Rows are points. Before rounding, the points of a table are all equally far from one centre. They may lie mostly on one side of it. Where is the centre, to within rounding?
(in the rows, 128 means zero)

Points:
[[ 83  95]
 [ 64 140]
 [137 192]
 [ 77 175]
 [130 194]]
Centre: [121 138]

Points, 14 rows:
[[ 96 109 164 164 172  97 115 132 152]
 [138  51 158 117  84 144  13 118  72]
 [ 64  69 180 117 108 142 158 134  82]
 [116 128 134 107  26 190 130 114  91]
 [156 170 192 120  66 134  93 151 131]
 [150 146  67  94  58 145  37  87 132]
 [ 81  92  87 120 151  59 111 113 110]
 [ 62  74 131 116  59  84  47 144 148]
 [160 169 170  32 144 166  97  80 143]
 [159 116 131  96  79 113  56  78  38]
 [116  77 183  65 103 135 177 144  98]
 [ 79 165 109 116 143 215  75 138 126]
 [162  78 134 103  29 100  83 156 123]
 [ 99 162 152 133  40 157  95 141  86]]
Centre: [115 104 137  92 112 141  87 109 126]

Points:
[[158 127  85 155  83  87 129 122  88 143 132 140  81 133  73  38  84  94
  144 122]
 [117 130 133 140  41 142  95 157 143 194 147 168 169 100  44 100  26 117
  183 137]
 [143  59  61 161  60  50 135 107 119 131 158 186 167  67  60 104  51 131
  152 102]
 [141  86  73 149 121 111  73  57 164 199 144 123 210  89 130 111  43 147
  172 120]
 [ 50  85  85 193 110 110 165 106  98 156 122 134 196 103  76  85  77 116
  152 138]
 [162 124 134 122  48 112  62 114  94 185 112 137 168 165  35 138 142 191
  159 133]
 [ 81  93 129 135  64 122 128  69  77 187 153 216 175 134  43 114  41 126
  173 117]
 [126  99 119 144  72  45 115 145 157 108 168 170 136  86  39 110 173  96
  175 134]
 [169 134 121 106  50  64 125 103 157 209  76 135 185 136 110  90  66  88
  227 128]
 [ 98 119  93 133 123 112  78 122 142 194 152 162 154 170  28 100  55 160
   81 133]
 [131 143 133 147 122  80 130 141 148 187 153 160 216 158  16  96 107 117
   72 122]
 [126 194  98 108  78  84 163 117 116 236 184 182 151 126  49 152  80 104
  176  85]
 [ 96  50 155 124 116  90 161 121 147 201 147 205 138 120  54 113  59  68
  197 156]
 [130 110 119 144 141  88  94 127 175 157 163 123 144 116  80  43  44  94
  145 169]
 [ 92  59 161 121  99  69 214 111 178 152  98 105 185 154  72 104  96  97
  113 102]
 [129 112 125 108  95 123 208  77 116 186  86 131  84 143  61  71 122  86
  106 125]
 [139  48 142 154 145  93 181 110 119  88 137 140 174 134  23  84 124 126
  150  95]
 [ 84  75  99 127  88 145 218 122 146 211 137 191 203 154  24 127 113  86
  123 118]
 [139  52 165 137  94 116 136 178 116 188 195 168 152 164  94 114  58 135
  169 145]
 [118 120 138 104  57  58 105 153 131 209 162 153 205 155  47  64  67 154
  124 130]
 [ 94  97 168 139  92 136  97 131  78 178 125 138 211 168 124 144 122 122
  185 110]
 [ 78 111 109  69  42 129  96 109 137 182 175 196 176 149  67 133  84  65
  212  96]
 [132 102 115 146  89  62 125 147 132 210 198  82 182 192  85 136 133 109
  123 164]
 [142 124 167 102  82  94 115 165 100 172 153 159  96 117  89 107  74 182
  169  88]
 [132  93 128 123  60  89 124  80 206 203 134 232 157 181  42 103  57 144
  169  87]
 [ 79 104 129 179  72  94 142  45 144 174 132 146 161 128 145  45 132 108
  170 107]
 [103 114 120 123 100  62 112 109 101 102 116  58 145  89  34 111  95 130
  153 117]]
Centre: [137 100 106 119  92 109 138  98 148 173 141 141 158 130  73 121 109 121
 157 114]

Points, 31 rows:
[[190  86 100  36 124 104 154 128  69  92 110 102 131 149  82 162 139 125
  159 169 215 111  37 115]
 [211  70 101  73 107 152 157  98 105  85 131  90  96 168  72 151  98 102
  149 193 140 133  33 160]
 [176  94  85  89 110 129 181 172  68  87 124 147 176 168  95 135 111 115
  164 173 166 119  24 168]
 [205  64 137  73 116 147 162 136  89 100 144 115 119 146 100 130  72 108
  178 178 156 117  28 148]
 [201  97  96  35 101 132 179 121 107 124 143 140 151 119  77 152 101 125
  180 211 159 105  77 147]
 [191  51  89  70 113 136 164 123 116  83 154 126 131 144  75 130  99 113
  143 216 175 125  53 142]
 [187  50 119  74  91 129 195 128  77 108 103 131 146 148  66 133 119 133
  170 203 182 114  43 169]
 [197  59 118  66  84 150 153 134  84 110 157  91 136 131  62 151 114 109
  169 193 158 105  81 140]
 [193  92  66  75 109 116 182 163 125  98 122 117 153 149  90 176 129 116
  191 203 189 112  45 146]
 [200  63 111  78 127  87 171 121 126  65 126 147  94 126  77 184  99  88
  167 175 195 154  53 145]
 [220  58 109  79 123 117 167 103  74  84 149 106 130 143  64 157 170 131
  145 149 182 135  41 139]
 [187  52  99  63  95 130 167 162  79  82 122 143 152 144  95 139 156 143
  164 177 172 140  17 167]
 [188  68 131  92 116 120 186 152  71 110 136 126 139 164  71 130 138 106
  177 164 163  88  37 156]
 [219  82 118  54  85 119 191 127  78 116 143 152 128 166  88 154 120 127
  191 141 176 126  32 144]
 [193  64  92  88  70 111 166 138 111  92 135 172 154 149 123 156 116  83
  140 190 209 112  68 177]
 [185  54 107  62  80 126 212 107 103 113 119 151 117 161  86 160 103 151
  198 167 149 122  31 145]
 [171  62 109  53  91 112 171 115  66  92 151 138 131 140  90 163  83 128
  168 197 194 114  47 135]
 [197  68 108  61  98 134 184 117 104 116 145 113 135 141  65 135 154 123
  146 153 204 140  56 169]
 [223  84 102  92  67 141 172 111 106 117 154  95 111 154 112 180 119 131
  157 198 175 125  21 133]
 [173  71 144  63 135 121 177 136  67  72 138 103 127 160  81 169 120 117
  180 170 187 109  62 185]
 [198  44 111  65 113  97 190 118  91  99 148 122 102 169  68 152 106 138
  206 154 153 155  72 153]
 [142  59 111  59 118 152 171  96  91  85 144 163 102 184 119 153 129 154
  207 192 189 129  57 153]
 [235  57 135  62 107 132 197 125  94 107 123 175 105 157 112 178 118 129
  116 186 178 116  43 165]
 [197  64  71  51 117 149 189 119  72 107 144 138 133 137  86 154 104 144
  177 175 195 111  79 140]
 [181  75 122  74 113  93 197 119 105  79 125 123  84 177  82 136 117 119
  140 202 199 111  47 153]
 [149  78 137  62  82 137 183 155  57 103 129 123 107 154  97 151 107 143
  168 177 172  93  29 138]
 [220  94  98  78  83  90 177 127  73  83 132 144 117 170  58 151 122 110
  150 175 194 119  44 159]
 [210  60 113  62  93 117 194  93 118  98  95 136 111 162  92 161 103 132
  154 186 189 116  25 176]
 [189  13 105  92 119 126 196 128 109 124  97 143 106 137  79 160 137 127
  177 177 182 122  56 176]
 [163  85 125  48 124 160 171 152  83  88 112 120 100 169  79 128 117 117
  150 180 200 125  39 162]
 [188  62 111  53 100 136 142 135  96 118 104 116 131 162  74 152 111  92
  198 174 196 127  28 133]]
Centre: [174 105 121 109 113 122 139 118 103 105  93 141 129 156 120 167 127 140
 147 164 145 145  98 132]
